Rows are points. Any point is a mix of the corners, with weights that add up to 1. It lies inside the corners' shape when no weight is negative. Is each point inside? If not, which corners have a negative weight?

Corners:
(1): [ 20 -58]
(2): [25 44]
(3): [-43  17]
Points:
[-31  -6] => outside (2)
[ -9 -38] => outside (2)
[-37  14] => inside
[-35  16] => inside
[19 36] => inside
[-38  15] => inside
[ 35 -15] => outside (3)
[ 27 -37] => outside (3)

Corners:
(1): [-29 -16  60   2]
(2): [ 28  70   0 -38]
(3): [ -5  28 -57  14]
(4): [-51 -29  35 -25]
(5): [ 12 -40 -59   7]
Points:
[-40 -19  25 -18] => inside
[-34  -4  21 -11] => outside (5)
[-11  13 -14   5] => inside
[ 38  46 -11 -31] => outside (3, 4)
[ -1   8 -42  -3] => outside (1)
[ -9   7  28 -10] => inside
[-19 -25  -9   7] => outside (2)
[  9  58  -9 -30] => outside (1, 5)
[-43  -7  78 -25] => outside (3, 5)

Corners:
(1): [-3 81 70  8 39 22]
(2): [-37 -24 -29 -17  -4  51]
(3): [  7 -27 -48  21 -68   7]
(4): [-64  46  -9 -11 -33 -29]
(5): [ 12  17 -43 -69  75   9]
(6): [ 41 -29  12  35   2 -18]
(7): [ 39   7  51  22 -17 -21]
Points:
[ 19   3  -7 -16  25  -2] => inside
[ 2 29 17  8 -3 10] => inside
[23 13 23 12  0  5] => outside (4)
[ -6 -19 -20  -2  -9  11] => outside (1)

Corners:
(1): [-20  14 -42   8  -5   4   2  14  -2]
(2): [-11  20   3 -18   7   7 -37  -1  -4]
(3): [ 18 -88 -73  26  26  40  82   6  33]
(4): [  9   5 -19 -12  13  -4 -47 -22  22]
(5): [  9  10 -26 -45  14 -13  -9   5  -2]
(6): [ -5 -25   4 -14   2  -1  14 -25   7]
(7): [-35  17 -18   7  15 -15 -21  37  11]
(8): [ -8  27  68  28 -14 -20 -13 -17   6]
(9): [ -7  12  43  21  11 -47 -47  -3  -5]
(10): [ -24   16    5   24 -121   51  -31   -8   20]
Points:
[-11   4  -8   4  -1  -7 -25   5   8] => outside (8)
[-14   2 -22  -3  -1   1 -13   9  10] => outside (8)
[-28   6  13  35 -25  -3  -1  12  11] => outside (2, 4, 5)
[ -7   3 -22 -11  -8   7  -3   3   7] => outside (9)
[ -6   4   3  -2  16 -17 -19  -2   1] => outside (10)

Corners:
(1): [-25   5 -37 -31  10   8 -11 -12  -8  -1  21]
(2): [ 21 -53  55 -45  60 -12  13 -16 -28 -33 -37]
(3): [ -7  32  55 -34  14  24   0 -18  18  14  16]
(4): [-19   3  22  12  60 -18 -41   2 -61 -18 -25]
(5): [-63 -85   4  29 -50  55 -10  70  10   3   3]
(6): [  5  11 -32  33  19 -41  12 -11  13 -20  -4]
(7): [   7 -106  -64   60   -8   79  -21   12   24  -47  -43]
(8): [-63  45  23  -9 -30  -4  32 -26   0  14  32]
(9): [-26  13  76  13  27 -31 -17 -11  17   3  20]
(10): [  37  -54 -118   50   18    6   53  -45   43   20    8]
(11): [-12  17  63 -23   6 -22 -40 -17 -14 -13 -11]
(12): [ 78  44 -12  59  30 -71  58 -26 -24 -49  42]
Points:
[  0   4   1  17  29 -35  20 -19  -6  -5  16] => outside (3, 7, 11)
[-10 -24  16  -6  26   1  -6 -12  -3  -7 -11] => outside (12)
[ 16  -2  -8   7  28 -20  15 -16   2  -5  10] => outside (7, 8)
[ -2   0   3  -2  25 -10   4 -21  -6 -10   4] => outside (5)
[-13  -7  16  13  13 -12  -2  -5  -6 -20  -2] => outside (3, 10)
[ 18   8  14   6  31 -30   8 -13 -12 -18   6] => outside (7, 8)
[-13   8  59 -17  31 -21 -17   7 -23 -10   4] => outside (7, 8, 10)
[ 18  46  36  -7  48 -54  13 -45 -13  -1  10] => outside (1, 5, 7)

Corners:
(1): [ -2 -13  22   9  -5  -5  -2  11 -31  14 -11  28   4   5]
(2): [ -8  -4  10  -3  17  13   9 -35   6  24 -19  -1 -11 -32]
(3): [ -8   4  -5 -26   5 -10 -24 -46   5 -23 -13 -26  12   4]
(4): [-15   6  -5   0  16   2 -16  17  -8  11   4 -34 -23  -9]
(5): [-10  16  12   0 -28  -4  30  12  17  21   1  -2   0  14]
(6): [ -6 -51  -5 -43 -11 -14   1 -20  12   2 -11 -22   7  30]
(7): [ 14  -2   1   9  13  28  19  14   6  19 -11   0  31   5]
(8): [ -8   0   7   2 -31 -17 -22  17  42   6 -26   7  15  -3]
(9): [-51  11 -20  11 -60  -3  14  -3  -2   5  -9 -38  16  -6]
(10): [-28   6 -11  25  22  18  14  30   3   5 -13   9   2   2]
(11): [  0  10  -6  18 -27   8   0  -1  -4  -9 -10 -32  -7  17]
(12): [-26 -48  80  16  19   2   9 -26 -15 -21  10   8  12  20]
(13): [-19 -63 -11 -21 -43  -2 -34 -17  -7   2 121   2 -21   0]
(14): [  4 -18  19 -21   1   7  26  14 -16 -21   9 -12  11  -5]
(15): [  1  11  -3 -22  -4  57   9  28  -1  18   6  -2  -2   9]
Points:
[-16  -6   3   0 -14   6   7  -2   5   5   0 -13   9   2] => outside (1)
[  1 -21  12  -6  11  15   0  -4 -12   6   8   4   1   2] => outside (5, 8, 9)
[-12 -15  -8  -4 -11  -1  -5  -3   0   4   8 -14   4  -4] => outside (5, 12, 15)
[ -9   9   6   1   3  12   6   1  -1   0 -17  -9   9   0] => outside (6, 13)
